Rows are points. The last column is the point's height on a tilted bowl or saddle (a function of degree 2), plus a little noise. Along how many of its main directions does it bend up, bend down or stay straight?
In the rows, zero is written as 128.

Points (11 x 3)
[[137 191 159]
 [ 85 172 162]
 [114 133 144]
 [ 36 188 223]
 [145 104 151]
 [ 63 146 178]
 [185 179 170]
 [170  89 169]
 [142 103 151]
 [145 129 143]
 [125 178 148]]
Directions: 2 up, 0 down, 0 straight

Points (18 x 4)
[[103 159 149 162]
 [ 74 189 137 194]
 [121  90 132 144]
 [153 137 141 130]
 [146  49 162 189]
 [154 119 104 126]
 [ 84 149 106 142]
 [124  34 113 188]
 [193  58  73 197]
 [ 47 160 116 171]
 [157 168 147 139]
 [159 163  83 140]
 [118 117  93 130]
 [ 90 147  82 136]
 [173  74 168 161]
 [184  69 230 228]
 [174 151 145 126]
 [180 107 134 127]]
Directions: 2 up, 0 down, 1 straight

Points (23 x 5)
[[171 137 146  43  86]
 [138 144  91 146 111]
 [129 113 119 119 117]
 [ 86 202  54 226  24]
 [ 76  98  75 169  85]
 [145 153 188 102 109]
 [ 95 122  56 120 107]
 [170 189 172 127 112]
 [157 165 136 136 117]
 [206 157 136 202 101]
 [169 116  77  65 103]
 [161 128 166 158 120]
 [138 144  73 145 107]
 [160 139 128 106 116]
 [ 93 125 144 113 108]
 [142 135 150 118 119]
 [192  81 139 122  96]
 [ 38 211 175  80  29]
 [135 157 127 194 107]
 [180 109 116 158 106]
 [157 190 119 113 103]
 [105 152 146 114 110]
 [131 190  68 249  35]]
Directions: 0 up, 3 down, 1 straight

Points (47 x 7)
[[109  69 117 107 125 106 113]
 [222 125  90  61 156 138  68]
 [203 128 107 112 146 167 105]
 [128  91  79  91  87 110 104]
 [ 80  71 206  99 135  97  56]
 [118  58 138 110 130 102 102]
 [128 120  96  92  97 113 115]
 [110 124 130 122 114 138 129]
 [ 64 144 152 135 133 101 114]
 [105 129 139 111 116 125 125]
 [139 120  86 126  76 159 105]
 [ 95  91 109  92  65 117  99]
 [176 167 179 122 127  79  55]
 [127 128 111 146 138 135 129]
 [140 105 168  92 127 129 118]
 [181 148 116 141 190 112  89]
 [134 113  92 121 148  76 110]
 [ 92 139 151 127 139 139 124]
 [ 82 141 101  76 171 140 108]
 [233 154  76  88 144  84   7]
 [180 172  93 101 159 167  87]
 [141 147 137 129   7 136  24]
 [155 146 140 148 211 153 101]
 [107 127 201 155 119 125  84]
 [132  64  80 132  89 121  98]
 [123 150  79 114  72 117 100]
 [131 157 135  80 140 140 115]
 [106 141  69 182 129 139 113]
 [115 119 131 173 164  70 113]
 [114 100 114 126 179  80 112]
 [172 143 149 138 115 133 101]
 [164 141 128 129 181  95  99]
 [149 178 131  74  80 144  80]
 [203 100 153 135  83  80  43]
 [156 124 184 130 112  80  74]
 [162 143  65 154 169 154  91]
 [ 73 114 217  70 117 142  61]
 [119 152 117 174 134 119 118]
 [119 139 149  97 121 107 113]
 [106  52 124 178  94  89  72]
 [ 85  79 142 125 153  90 107]
 [175 149 112 120 160  89  88]
 [157 159 123 114 120 144 112]
 [125 115  74  78 146  95 101]
 [137 169 125 123  89 138  99]
 [104 180 175 136 125 138  92]
 [ 58 139  91 168 117  96 130]]
Directions: 0 up, 5 down, 1 straight

Points (60 x 9)
[[ 92 169 102 104  95  81 159 137 202]
 [150  90 138 156 114 178 133 205 118]
 [147 167 160 128 103 111 119 211 162]
 [200 130 102 209 100 130 134  76 153]
 [128 170  99 139 195 132 128 124 146]
 [ 93 154  73 136 125 141 122 166 177]
 [122 154 109 126 125 105 100 175 162]
 [155 112 207 121 127  80 120  88 227]
 [156 134  41 130 103 127  99 115 165]
 [151 132 166 167 156 109 123 162 168]
 [185 180 115 146 172 120 102  46 192]
 [ 82 164 137 197 140 100 130 104 117]
 [ 83  87 109 114 121  73 110  36 174]
 [154 103 148 121  90 207 170  82 127]
 [131 130 160 133 165 126 167 120 138]
 [ 97 137  70  81  66 121 151 150 198]
 [ 92 174 119 156 125 139 107 143 154]
 [ 92  86 201 117  87 149 144 134 157]
 [109 107 139 147  79 134 169 167 143]
 [ 77  85 123  61 210 156 183 107  87]
 [143 108 154 175 134 164 116 142 132]
 [ 69 162 136 165 122 139  83  66 153]
 [ 97  99 137 160 130 138  71 111 142]
 [152 124 155 117 186 144 128 131 142]
 [165 171 103 166 160  98 133 130 145]
 [ 86  72 149 108 102 109  96 146 180]
 [112 130 171 109 169  95 145 164 186]
 [117  54 127 116 158 138 170 109 110]
 [107 129 155 108  96 152 182 164 152]
 [120 147 128 224  94 116 151 161 122]
 [165 127 103  70 152 129  93 222 183]
 [115  88 130  76  96 160 132 128 145]
 [249 129 152 135  91 121 133  67 237]
 [155 176 122 162 136 157 139  58 188]
 [180 153  67 115 162 120 146  80 122]
 [168 149 128 143 117 116 168 112 154]
 [110 168  64 162 145  82  89 126 160]
 [125 139 132 215 132 129 174 145 130]
 [166 113 175 113  72 140 133 150 146]
 [142  97 130 130 133 109 173 135 140]
 [116 118 119 125 100 163 165 109 141]
 [124 117 135 152 132  74  66 125 151]
 [187 107 173 158 127 143 102 171 178]
 [ 86 101 108  98 112  91 109 106 180]
 [122  66 170 121 121 120 132 175 186]
 [152 111 110  87 199 156  62  83 173]
 [163 122 133  77  96 121  97 121 169]
 [212 159 114 129  87 147 170 121 141]
 [104  89  68 106 110 193 145 119 135]
 [157  75  77 107 166 153 105 101 120]
 [ 97  80 145 122  73 101 135 165 172]
 [184 124 203  91 119 164 118 148 173]
 [ 40  55 158 128 127 144 119 105 149]
 [101 164 119 172 172  93 195 128 143]
 [172  72 139 155  73 156 164 193 113]
 [ 98 106  85 128 121 104 149 134 159]
 [142 151  76  94 140 112  37 138 199]
 [114 185 148  98 107 128 178  57 231]
 [106 144 150 124 127 114 145 173 166]
 [118 126 133  92 127 153 181 133 141]]
Directions: 4 up, 2 down, 2 straight

Points (66 x 9)
[[160 143 108 106 143 171 170 117 135]
 [ 77 154 150 161  95 114 178 104 159]
 [189 179 115 129  80  83 128  86 163]
 [ 75 143 180  76 161 111 109 156 166]
 [ 82 136 147 155 176 112 185 193 171]
 [ 36 167 187 137 186 156 169 119 194]
 [121  84 153  51  92 164 186 153 146]
 [ 90 126 101  68  85 107 126  57 156]
 [114 105 101 122  91 160  24 145 165]
 [131  95  95 159 137 158 125 149 143]
 [150 138 176  93 122 138 127 119 134]
 [ 78 128 172 123 100 184 159 124 144]
 [136 132  84 159 134  86 153  88 148]
 [105 125 119  88 202 147  70 107 148]
 [118  69  64  83 132 148  54 122 164]
 [104 130 127  85  74 190 117 119 134]
 [108 136 121 130 121  93 142 113 136]
 [ 26 145 137 101 139 185 156  96 173]
 [ 77  72 127 108 116 166 149 113 147]
 [143 134 102 102 204 132 148 198 153]
 [157 106 138 153 198  93 157 132 152]
 [102 114 114  96 132 159 115 110 133]
 [136 122  97 134 176 111 158 120 136]
 [194 107 129 120  94 134 123 114 148]
 [ 99 137 115 145  65  98  83 100 151]
 [159 121 170 126  93 119 149 204 166]
 [106  72 139 106 208 144 162 128 165]
 [124 152 146 108 118 166 104 186 146]
 [123  99 123 140 103 146  46 166 158]
 [103  91 119 113  91 125 129  89 141]
 [121  97 139 157 148 115 121 150 144]
 [149 144 180  95 134 196 172  30 142]
 [170 120  47 147  96 125 138 155 162]
 [100 109 142 153 142  75 142 157 152]
 [ 85 124 112  69 115  54 155 127 147]
 [ 67 239 173  88  93 231 137 145 184]
 [ 45 127 176 107 143 145 194 169 179]
 [125 131 212 168 123  67 105 184 199]
 [131 150 167 133 138 174 132 120 130]
 [134  81 220 159  67  97  49 137 201]
 [148 164 157 114 113 146 108 141 135]
 [119 138 114 107 182 152  93 163 139]
 [ 71  48 100 134 121 192  56 165 177]
 [108  84  80 161 110 166 126 122 152]
 [138 106 100 117 102 140 136 102 138]
 [ 92 130 167 161 185 110 188 138 170]
 [ 83 126 176  87 115 167 151 179 151]
 [ 93  69 216  76 239  75 145  73 249]
 [143 152 208 100 126 155 129  86 138]
 [129 107  74 147 108 176 178 165 159]
 [ 67 156 126 133 139 123 150 117 143]
 [135 123 133  72 147 212 111 115 135]
 [137 141 118  16 134 126 148 106 151]
 [115 200 143 138 135 182 146 156 145]
 [142  97 159  96  85 143  90 126 140]
 [141  76 106 234 100 120 191 106 201]
 [ 60 101 127 130 168 143 141  91 160]
 [106 120 162 108 181 103 130  84 153]
 [119 110 170 114 137 130  96  60 147]
 [137 143 109 133 105 135 161  59 149]
 [107 168 191 122 163 117 118 109 151]
 [128 128  78 162  79 118  95 112 151]
 [125 114  73 156 160 146  61  57 157]
 [157 141 100 143 184 108 156  99 134]
 [ 32 150 151 107 122 176 171   7 209]
 [147 122 191 123 175  96 102 150 164]]
Directions: 6 up, 0 down, 2 straight
